Each row is a point. The points of each table are mixes of a few directions, plus a little noise. How many directions does each table use, and how many do they share? Where both have some left over, give the other angles between the two spaces (their principal angles), to ten degrees, smallest first.

First (4 x 3):
[[-0.08  0.03 -0.32]
 [-0.50 -0.02 -0.20]
 [ 0.79  0.01  0.51]
 [-0.20 -0.03  0.00]]
Second (4 x 3):
[[-0.02  0.34  0.11]
 [-0.01  0.21  0.07]
 [ 0.04 -0.93 -0.30]
 [-0.02  0.37  0.12]]
Directions: first 2, second 1, shared 0; angles 80

First:
[[-0.42 -0.09 -0.04  0.62  0.45  0.51]
 [-0.32 -0.13  0.13 -0.07  0.57 -0.17]
 [ 0.20  0.37 -0.11  0.11  0.25  0.14]
 [ 0.25 -0.26  0.04 -0.41 -1.05 -0.30]
 [ 0.42  0.33 -0.05 -0.36 -0.06 -0.27]
 [-0.15 -0.21  0.04  0.08 -0.18  0.09]]
Second:
[[ 0.09  0.12 -0.05  0.09 -0.03  0.11]
 [-0.50 -0.63  0.30 -0.47  0.18 -0.59]
 [ 0.16  0.21 -0.10  0.15 -0.06  0.19]
 [ 0.56  0.71 -0.34  0.52 -0.20  0.65]
 [-0.07 -0.09  0.04 -0.07  0.03 -0.09]
 [ 0.21  0.27 -0.13  0.20 -0.08  0.25]
 [-0.45 -0.58  0.27 -0.43  0.17 -0.53]]
Directions: first 3, second 1, shared 1

First (10 x 8):
[[-0.07  0.06  0.21  0.17  0.13  0.04  0.15 -0.10]
 [ 0.11 -0.08 -0.34 -0.30 -0.21 -0.08 -0.25  0.19]
 [-0.03  0.03  0.10  0.08  0.05  0.03  0.07 -0.06]
 [-0.39  0.32  1.28  1.16  0.81  0.35  0.97 -0.75]
 [ 0.08 -0.07 -0.29 -0.27 -0.18 -0.08 -0.21  0.16]
 [ 0.21 -0.16 -0.66 -0.59 -0.41 -0.18 -0.51  0.38]
 [ 0.06 -0.04 -0.15 -0.13 -0.10 -0.05 -0.11  0.10]
 [ 0.13 -0.09 -0.40 -0.36 -0.25 -0.11 -0.30  0.24]
 [ 0.01 -0.02 -0.04 -0.02 -0.02  0.00 -0.03  0.02]
 [-0.09  0.07  0.29  0.25  0.17  0.09  0.21 -0.16]]
Second:
[[-0.18  0.12 -0.22  0.13 -0.37  0.29  0.24  0.12]
 [-0.38 -0.34 -0.25 -0.21  0.23  0.34  0.26 -0.12]
 [ 0.30 -0.14  0.37 -0.27  0.05 -0.24  0.13 -0.16]
 [-0.40 -0.11 -0.16 -0.14  0.44  0.22 -0.24 -0.12]
 [ 0.56 -0.28 -0.38  0.36 -0.24 -0.41  0.46  0.21]
 [-0.02  0.65  1.05  0.07 -0.29 -0.35 -0.96  0.25]
 [-0.53 -0.04 -0.19 -0.03  0.18  0.33 -0.21  0.05]
 [ 0.61  0.13 -0.21  0.06  0.00 -0.20  0.33 -0.25]]
Directions: first 1, second 5, shared 0; angles 70

First, 8 rows:
[[ 0.19  0.06  0.23  0.05 -0.15 -0.22 -0.17 -0.14  0.13 -0.08 -0.10]
 [-0.14  0.39 -1.00 -0.45 -0.45  0.21  0.29  0.21 -0.11 -0.45 -0.06]
 [-0.27  0.34  0.42 -0.20 -0.35  0.70  0.27  0.30 -0.61 -0.15 -0.42]
 [-0.13  0.03  0.65  0.01  0.23 -0.01  0.05  0.34 -0.11  0.47  0.19]
 [-0.06  0.08  0.14  0.00  0.15 -0.29 -0.21 -0.01 -0.35  0.38 -0.06]
 [ 0.57 -1.13 -0.50  0.11 -0.01 -0.21  0.13 -0.52  0.94 -0.20 -0.19]
 [-0.24  0.22 -0.14  0.25  0.38 -0.02 -0.25 -0.15 -0.30  0.08  0.25]
 [ 0.09  0.01  0.19  0.21  0.19 -0.17 -0.10 -0.03  0.43 -0.04  0.38]]
Second (8 x 11):
[[ 0.12 -0.19 -0.03  0.48  0.23  0.08 -0.20 -0.48  0.32 -0.34  0.18]
 [-0.03 -0.01 -0.23 -0.43  0.10 -0.39  0.16  0.51 -0.19  0.74  0.19]
 [ 0.22 -0.10 -0.10  0.32 -0.44 -0.13 -0.20 -0.55  0.58 -0.81 -0.22]
 [ 0.21 -0.07  0.43 -0.23 -0.10  0.15  0.35  0.43 -0.15  0.59  0.09]
 [ 0.22  0.09  0.15  0.22  0.17 -0.05 -0.39 -0.42  0.41 -0.54  0.00]
 [-0.05  0.33  0.16  0.07  0.04 -0.01 -0.43 -0.30  0.12 -0.65 -0.22]
 [-0.59  0.13 -0.09  0.06 -0.20  0.03  0.33  0.38 -0.87  0.70  0.07]
 [-0.11 -0.18 -0.26 -0.45  0.22  0.34  0.37  0.44 -0.23  0.31 -0.07]]
Directions: first 6, second 6, shared 4; angles 30, 80

First:
[[-0.27 -0.06 -0.31 -0.23 -0.07 -0.12  0.05  0.08  0.26 -0.07 -0.11 -0.52
   0.01 -0.22]
 [ 1.22  0.24  0.23  0.39  0.52  0.91 -0.62  0.07 -0.42  0.44  0.63  0.72
   0.30  0.26]
 [-0.07  0.13 -0.26  0.11  0.02  0.00 -0.06  0.00 -0.08  0.02  0.36 -0.37
   0.43 -0.34]
 [ 0.12  0.19 -0.51 -0.23 -0.12  0.34 -0.38 -0.34 -0.04 -0.02  0.42 -0.01
   0.30  0.22]
 [-0.12 -0.14  0.28  0.43  0.25 -0.34  0.44  0.41 -0.23  0.07  0.10 -0.44
   0.32 -0.64]
 [-0.10  0.05  0.48  0.45 -0.01 -0.28  0.20  0.03 -0.19  0.00 -0.01  0.28
   0.05 -0.20]
 [-0.10 -0.18  0.15 -0.33 -0.03 -0.10  0.01  0.23  0.53 -0.03 -0.74 -0.10
  -0.69  0.08]
 [-0.28 -0.51  0.04 -0.32 -0.13 -0.37  0.74 -0.13 -0.58 -0.27 -0.03  0.34
  -0.03  0.75]
 [ 0.16 -0.07  0.03 -0.20  0.10  0.13 -0.09  0.13  0.23  0.04 -0.27 -0.01
  -0.30  0.08]
 [-0.54  0.38 -0.05 -0.10 -0.57 -0.18 -0.36 -0.48  0.55 -0.19 -0.34  0.15
  -0.38  0.00]]
Second, 10 rows:
[[ 0.61 -0.09 -0.14 -0.17  0.42  0.48 -0.29  0.41  0.19  0.25 -0.03 -0.29
  -0.09 -0.08]
 [ 0.05  0.18 -0.13 -0.06 -0.08  0.17 -0.31 -0.12  0.21  0.03  0.00  0.02
  -0.06 -0.01]
 [ 0.39 -0.35  0.09 -0.04  0.44  0.12  0.25  0.50 -0.17  0.15 -0.02 -0.25
   0.03 -0.04]
 [-1.00  0.52 -0.01  0.19 -0.91 -0.55 -0.08 -0.98  0.05 -0.40  0.05  0.55
   0.03  0.12]
 [ 0.73 -0.07 -0.19 -0.21  0.47  0.61 -0.41  0.45  0.28  0.30 -0.03 -0.33
  -0.12 -0.09]
 [ 0.13 -0.49  0.26  0.08  0.37 -0.21  0.65  0.48 -0.43  0.04  0.00 -0.17
   0.12 -0.01]
 [-0.40  0.18  0.02  0.08 -0.34 -0.24  0.01 -0.36 -0.01 -0.15  0.01  0.21
   0.03  0.05]
 [-0.97  0.61 -0.08  0.16 -0.94 -0.46 -0.25 -1.03  0.17 -0.38  0.05  0.56
   0.01  0.11]
 [ 0.33 -0.30  0.08 -0.03  0.38  0.09  0.23  0.43 -0.15  0.12 -0.02 -0.21
   0.02 -0.03]
 [ 0.13 -0.18  0.07  0.00  0.18  0.00  0.19  0.22 -0.13  0.05  0.00 -0.10
   0.03 -0.01]]
Directions: first 5, second 2, shared 2
